Each row is a point. Examples show where two turns around zero, p and q, send a point. Where does a point land after both, in the order given? Backwards means that the second turn is done in reverse. Each puzzle has new turns, and all numbers are rounded.

Turn p:
[  2 -17  -1] -> [ -2 -17  -3]
[  5 -33   7] -> [  1 -34   3]
[-19 -11  -2] -> [-20  -8   5]
[-5 76 -6] -> [ 7 76  1]
[ 10  -4 -14] -> [  3  -4 -17]
[  7 -11  17] -> [ 11 -14  12]
Turn q:
[ 4  2 30] -> [ 0 17 25]
[  6 -26  29] -> [-3 -8 38]
[ 10  20 -47] -> [ 20  -8 -47]
[-20   4 -12] -> [-17  -1 -16]
Where do these land?
p, then q: [-3 28 18] -> [11 31  6]
q, then p: [  9  31 -10] -> [ 10  21 -25]
q, then p backwards: [-5 12  4] -> [-3 12 -6]
q, then p backwards: [ 14 -43   1] -> [  1 -34  29]
p, then q: [  4 -54  -8] -> [-17 -50  13]
p, then q backwards: [-19  26  -5] -> [-16  20  21]

Turn p:
[ -6  16  18  25 -16 -45] -> [ 16  19  11  37 -18 -33]
[  4  22 -13  10  22  26] -> [-6 17 -3  3 17 36]
[-16 -15  35 -28   4 -63] -> [  8  -4  24  -1  12 -75]
[ 26 -36  10  -7  10  29] -> [  6 -41  16 -21   6  24]
[ 15   0 -14  -9  -4 -19] -> [ 22   0 -15  -3   4 -11]
[ 10  26   0  -8 -13  27] -> [  3  22   1 -20 -14  25]
[-33 -13 -37  16  -4  45] -> [-48 -12 -34   4  -8  35]
Turn q:
[ -4  25   5  11  62 -19] -> [-23  45 -15   0  47  -6]
[ 21  -2 -22  16  11 -21] -> [ 20   8 -27   6  13 -19]
[ 27  31  14 -16  30 -12] -> [12 43 19 -9 26 -7]
[-30 -32 -36   6 -15  47] -> [ -7 -38 -34  -4 -28  47]
[ -7  10  12  13 -15 -24] -> [-10   1   8  18  -7 -27]
[ -2 -52  20 -23 -31   0] -> [  4 -56  22 -27 -10  -9]
[ -4  30   2  12 -18 -10] -> [ -3  18   7  25 -19 -12]
[ 11  18  18  18 -31  38] -> [ 14  -7  28  38 -16  28]
[-12 -27 -14 -36   7   2] -> [ -4 -13  -9 -45  -6   7]
Where do these land?
q, then p: [  1  -3 -41  10  76 -20] -> [ -4  35 -50  -5  63  15]
q, then p backwards: [ 28  -1   7  -7 -25  -3] -> [ 25  -5  21   2  -8 -18]
q, then p: [  1   2  18  34 -12   5] -> [ -6 -15  11  35  -4   7]
p, then q: [ 10  11 -47  10 -20 -24] -> [ 36  13 -40  13 -15  -4]
q, then p: [ 13 -21  18 -24 -16   3] -> [ 10 -21  23 -22  -2 -14]
q, then p: [-24  15  11 -10 -25 -19] -> [ -8  10   5   7 -28 -31]
q, then p: [-51 -17  18  -7  33  39] -> [-71  -7   2 -22  10  12]
p, then q: [ 21  15  16  -7 -10  19] -> [13  3 31 -4 -8 14]

Turn p:
[ 27 -42  -3  -3 -33 -23   0 -39] -> [ 21 -45 -22  18 -29 -30  -2 -25]
[-15  -2   8  16  12  -2 -42 -11] -> [-26   0  11  23   5   7 -32 -14]
[  7  11  -3  22   4 -30  -1 -23] -> [ -1  14 -10  35  -4 -12   9 -19]
[-25 -37 -17  15  18 -13 -12  27] -> [-18 -16   6  14  34 -26 -19  31]
[-12  22 -41  37  23  17 -22 -39] -> [-44   5 -36  41  11  37   3  -8]
[-29 -18  30 -26 -15  14  39 -20] -> [-18 -25  25 -35 -32 -15  33  -1]
[ 46  14  17  -3 -10  26  38  35] -> [ 60   9  14 -20  -5  27  25  22]
[  7  21   8 -14 -40  20  35  40] -> [ 33  21   3 -40 -28   7  12  39]
[ -7  31   1 -45  41  -8 -34  31] -> [ -7  38  10 -38  49   5 -30 -23]
Turn q:
[ 36  -8   5  19 -14 -19  31   4] -> [ 14   5  13  14   3 -30  41 -11]
[-12   1 -30  -6 -11 -56   5  -7] -> [-23  18 -29 -17 -11 -44   0 -19]
[ 40 -18  19   2  52  12 -37  21] -> [ 57 -18  -6  28  31  -3 -29  27]
[31  7  6 46  0 14 22 43] -> [ 9 -1 12 41  9 -6 47 38]
[-16 -27  -7  23  27  -4  29 -23] -> [-20 -16 -14  12  39   2  13 -32]
[ -8  27 -24  12   7   4   2 -20] -> [-16  34 -12   2   9  16   0  -5]
[  6  24  -4 -44  18  12 -13  10] -> [ 29   8 -17 -32  -6  20 -15  21]
[-25  14   4  -7 -33  42   0  31] -> [-19 -14  14  -5 -38  37  10  32]
[-34  23   8   2 -22 -33  18 -19] -> [-44  18  14 -32   0 -18   5 -11]
[-19 -44  23 -45 -25  27 -57 -40] -> [ 13 -35  26 -10 -37  25 -72 -41]
Where do these land?
p, then q: [-57  34  33  30 -59 -24   4  42] -> [-31  24  40 -27 -47 -38   0  68]
q, then p: [ -3  -8  15  32   0 -26  18  -2] -> [-16   9  21  17  10 -27  20  -6]
p, then q: [ 18  21  32 -24  46  -2  18  28] -> [ 39   9  22 -36  44  14   6   5]
q, then p: [31  7 -8  9 10  0 -5 15] -> [26 16 -6 16  9  6  7 10]
q, then p: [ -3 -15 -46 -20  32  11 -15 -35] -> [-20 -14 -51  12  10  39  -8 -18]
p, then q: [-14  21  18 -22  23 -15 -54  10] -> [ -3  24  14 -17  19  13 -60   5]
p, then q backwards: [ -8   4 -41  -9  -7  25 -10 -25] -> [-37  -8 -35 -13  14  10   7   7]
p, then q: [ 14 -66 -36   2 -21  22  22 -13] -> [ 10 -52 -40  33 -20 -23  20 -24]
p, then q: [ 26  -8  22  -2 -31 -24  38   1] -> [ 22  12  19  -2 -15 -38  36 -15]
q, then p backwards: [ -5  11  12   2   7  32 -16 -20] -> [  9  12  14  10  13  24 -25  12]

Turn p:
[-13 -13  10  10  10   0 -13  -4   7] -> [ -9 -18   0  -5  11   2  -4 -17   7]
[ 10  11   2 -17  -4  12 -33  15   2] -> [ -7   7   8  -3 -11  15 -38   4  -3]
[ -3 -12   1 -22   9 -55  18  24   2] -> [  1   2  13 -22   9 -55   1  25  17]
[ 13 -22  -4   5   4  13  14 -21   0] -> [ 23 -15 -10  -4   3   7  16  -7 -17]
[  5  19  -6  14  10   7 -63 -15   2] -> [-11   5  -9  23   6  14 -51 -37  -4]
[-28  -8  -8 -13 -20  -8  16  -6   1] -> [-17  -4 -22 -12 -15 -12  20  11   5]
[ 13   4  12   9   8  22  22 -23 -23] -> [ 14  14   0   0  16  22  27  -9 -24]
[-22  16 -11   1   6  15 -19  22  -2] -> [-23   1  -5  13   6  19 -19  14  17]
[  5   3 -16  -5  -6 -10  24  16   5] -> [ 11   3   2   6 -10 -13  11  26   9]
[11 22 12 -1  6 13 23 -2 12] -> [19 20 12 -2 -5 17 16 -2 13]
[  7 -21   8  17 -22  -9  11  -7  -5] -> [ -2 -16   9   4 -10 -14  22  -8 -20]
Turn q:
[-20 -27 -20 -25   4 -12  -7  28  14] -> [-12 -18  -5  -7  16 -25  23  30  23]
[  3  -4   0   6 -41  12 -15  13 -24] -> [ 15 -10   7  -1 -32   4 -28  22  14]
[10  3 11 19 17 10 -4 -7 18] -> [ -5   2   1  20  11  19   3 -22   2]
[  0  -1  19   6  19 -24  21  -5  20] -> [  0  15   9   8   9 -12  29 -27  -4]
[ -4  -3 -34 -14 -17  -8  -5  42  -6] -> [  2   7 -10  -3  -1 -15   1  52  21]
[  2  14   3   6  18 -20  -9 -19  12] -> [ -5  14 -16  -1  12  -5   1 -30   2]
[16 15 -8  5 11  1 14 -8 23] -> [  3  18 -14   6  10  19  18  -9  -6]
[-15   7   2  12   0   7  10 -22   4] -> [-14  -3  -7   3 -14   5   4 -16 -18]
[  4   4  18 -19 -24  22  -9  -8 -23] -> [  9 -14  19 -27 -17  16 -24   4  -3]
[-17   1  18 -12  -3  19  -6  13 -44] -> [-11 -10  34 -14  -7  -8 -34  17 -12]
[ 22  -7  -9  15  16  -7  11 -25   7] -> [ 19   1 -18  15  14   4   8 -20 -18]
Where do these land?
p, then q backwards: [ -7 -13  12 -18 -13   6  13 -14  10] -> [ -8   4  -1 -21 -20  -3   8 -17  10]
p, then q backwards: [ -7 -18  -5 -10  12   5  -3   9  10] -> [  2 -12  -7 -16  -6   9 -17  -1  -3]
p, then q: [-13  15   5  -3  -1 -15  17   8 -15] -> [-17  26   6  -2  -2  -8  13   2  -3]
q, then p: [-13  11  -8 -12   6  13  -4 -17   8] -> [ -8  -3 -25 -10   5  10   1  13   0]
q, then p: [23 18  7 -1  4 -2 19  1  2] -> [10 27  8  4  3 18  3 -1 -6]
p, then q backwards: [ 16   8  11 -14  16  -2 -76   6  -1] -> [  3  28  22  13  17  15 -44 -17 -49]
p, then q: [ -1 -58   4  26   6  15   1   6 -37] -> [  4 -34  32  20  24 -34  -8  13 -34]
q, then p backwards: [ -3  16 -33  -1 -18 -15  15   2   1] -> [ -5  10 -22 -26 -16  -3  19 -12  -8]
q, then p: [ -4  16   1  14 -16  12   4   8  12] -> [-12   0   0  12 -20  17  10   0   5]
q, then p: [  9   5   7  19   5 -16  12  -7  10] -> [ 10  16  -5  16   0  -2  15 -15  -5]
